Each row is a point. To make a cloud, some directions were put in groups of two or more. Within a group, all points are equally far from the middle, so they leave a hole (a ring in 2 directions, a hollow ball in 3). The other directions are filled evenly. Then the cloud was stretched, turned, moved and blurred a little. How many holes are there, and how many directions does each take, smallest first?
In the rows, zero is written as 128.

Cloud (15 x 2)
[[ 91 154]
 [137  97]
 [104  96]
 [ 92 161]
 [102  98]
 [176 179]
 [151 109]
 [136  96]
 [104 188]
 [131  93]
 [104 187]
 [116 203]
 [ 89 152]
 [176 180]
 [163 124]]
Holes: 1 (2)

Cloud (31 x 4)
[[186 116 162 103]
 [101 107 145 174]
 [186 113 117  82]
 [130 160 188  74]
 [141  83  64 125]
 [155 131  86  67]
 [182 161 122 120]
 [176 102 159 130]
 [110 129  69 168]
 [134 149 163 183]
 [ 86 145 130  78]
 [175 140 125 163]
 [ 81 124 120  79]
 [139  98 169 155]
 [ 97 105 142  69]
 [163 144 158  60]
 [172 117 186 108]
 [105 132  82  75]
 [145 144 146 185]
 [155  90 161  78]
 [144  86 161  79]
 [123 101 125  53]
 [101  89 150 148]
 [143 137 209 126]
 [185 150 155  89]
 [156 117 114  52]
 [145 154  73 101]
 [147 126 206 114]
 [117  95 179  92]
 [144 185 116 129]
 [ 90 117 181 143]]
Holes: 1 (4)

Cloud (52 x 6)
[[163 130 116 112  75  65]
 [174  94 141  99 120 101]
 [146 187 158 130 176 129]
 [162 125 136  46  89 147]
 [136 121 100 159 199  76]
 [ 78 131 154  68 156  94]
 [172 191  97 141  95  69]
 [121 134 161 105 107  78]
 [ 85 118 156  55 146 118]
 [175 162 157 146  87 141]
 [131  93 106  54  97 115]
 [ 90 110 151  59 139 151]
 [162 140 169 126 142 159]
 [145 153 148 123 213 125]
 [169 180 104  81 129 112]
 [155 113 145 134 127 179]
 [155 136 109 115 176  52]
 [115 180  74 165 111 101]
 [117 123  86  65 147  82]
 [132 184 128 172 164  51]
 [127 136  90  53 149 119]
 [145 174 161 145  83 102]
 [ 76 166 143 122  91 100]
 [ 94 158 135 163  83 136]
 [121 170 111 152 180 146]
 [111 117  74 134 147  81]
 [135 118 173  60 146 123]
 [138 138 145 116 222  97]
 [119 135 109 127 207 137]
 [159 207 112 148 131  78]
 [105 187 145 131 147  55]
 [160 136  89 185 145  61]
 [134 103 148  45 109 121]
 [167 104 118  77 105  81]
 [179 147 107 187  72 134]
 [183 140 102 132 173 126]
 [149 200  95 124 100  69]
 [106  86 125  80 106 130]
 [103 118 146  87 130 179]
 [168 125 141  51  93 146]
 [205 148 106 148 102 138]
 [127 187 127 184 170 133]
 [122 183 153 167 154  64]
 [125 151 140  72  73 167]
 [145 129 102 133 204 127]
 [179 180 105 158 156 118]
 [146 172 158 112 193 128]
 [141 165 110 105  33 120]
 [192 132  98 147 119 151]
 [137 134 103 173 190  62]
 [106 165 112 130 181 151]
 [123 168  84 113 141 143]]
Holes: 3 (2, 2, 2)

Cloud (88 x 8)
[[122 141 160 184  85 122  73 140]
 [109 108 135  74 106 116  52 150]
 [141 149 102  89 191 163  94 110]
 [ 60 156 108 147 143 164 100 119]
 [170 121 150 136 115  86 139 213]
 [123 148 128  61  63 163  94 113]
 [135  60 160 148 122 145 155 188]
 [141  87 115 134  72 158  61 122]
 [ 84 103 124 133  53 128 134  99]
 [143 159 132 146  23 116 141 134]
 [193 175 112 160  74 140  80 143]
 [207 176 146 119 146 146 164 146]
 [162 158 125 112 156  64  75 175]
 [ 82 125 131 111 185 133 152 127]
 [ 73 129 167 114 148  99  82 129]
 [158 152 143 157 201 184  99 144]
 [143 149 106  93 176 191 103 119]
 [109 192 137 128  82 154 168 112]
 [111  94 153 141 210 164 118 126]
 [ 93 100 107 157  80 164  89  95]
 [178 154 155 129  74 171  68 159]
 [129 131 212 132 125 153 101 160]
 [100 136 164 144 119  81  87 123]
 [204  98 135 105  83 138  90 105]
 [170 161 116 189 119 163  71 134]
 [149 146 148 130 111 229 130 127]
 [166 134 150 162  62 112  71 150]
 [145 113  83 102 157 153  83 177]
 [110 139 163  75  72 109  97 173]
 [151 171 154 139  74 180 138 176]
 [141 103 153 156 107 174  35 149]
 [148  90  92 123 132 137 157 153]
 [141 180 148 150 185 102 142 119]
 [172 138 158 137 176 172 166 145]
 [100 157 107 121 195 111  84 135]
 [107 110 131 146 107  56 144 170]
 [131 173 158 152 155 180 126 192]
 [165 118  76 124 121 147 176 103]
 [129 177 147 112 169 103 168 116]
 [119 139 114  74 180 131  99 155]
 [154 178 170 104  98 108  68 104]
 [205 214 129 107 103 153 109 131]
 [ 88 109 180 185 120 217 106 134]
 [164 117 117  52 106  98 117 118]
 [155 149  57 130 131 142  90  82]
 [135  90 146 163 183 148 149  98]
 [ 81 152 125 110  62 167 153 129]
 [ 98 180 107 125 161 131  58 176]
 [177 153 204 111  93 147 151 102]
 [ 92 104 161  74 113 133 141 134]
 [104 111 158 100 115 202  67 121]
 [ 71  97 166 102 148 140 132 115]
 [157  98 172 168  94 152 157  74]
 [142 165  70  95 109 148  65 123]
 [144  99 127 188  62 174  99 139]
 [143 114 158 169  61  88 112 165]
 [105 183 113  92 135 152  95 172]
 [226 156  95 123 128 172 102 128]
 [132 187 127 183 105 135 113 108]
 [ 55 120 145 128  99 198 127 105]
 [130 155  70 131 117 152  75  79]
 [ 69 104 150 109 165 109  60 143]
 [152 141 109 206 101 146 109 180]
 [141 124  81 109 143  72  91 147]
 [154 149 144  79  63  80  86 148]
 [193 177 134 127 129 169 127 171]
 [170 122 140 164 130 120 175 194]
 [ 93 137 176 161  51 131 154 159]
 [173 143 122 131 115 210 161 128]
 [126 139 181 174  99 205 142 107]
 [105  97 118 121  61  92 115 117]
 [176 121 168 128  51 166 121 155]
 [ 89 134 126 100 108 174  39 121]
 [152 170 140 177 158 187  77 133]
 [108  65 141 142 153 156 166 175]
 [181 179 117 147 167  72 104 117]
 [143 140 124  73  89 173  60  82]
 [111 154 151  65  84 129  72 129]
 [122 146 130 130  33 111  87 189]
 [ 49 106 163 118  99 167 128 110]
 [150 123 133 114 181 190 142 144]
 [144 190 145 178  97 149 130  84]
 [135 129 137  83  99  72 140 178]
 [204 173 131 114 116 212 141 100]
 [134 122 159 184  44 128 130 158]
 [107 155 143 125 147 107 177 177]
 [182 180 137 160 189 151  98 124]
 [136  90 173 156 161 151  71 116]]
Holes: 3 (2, 2, 3)
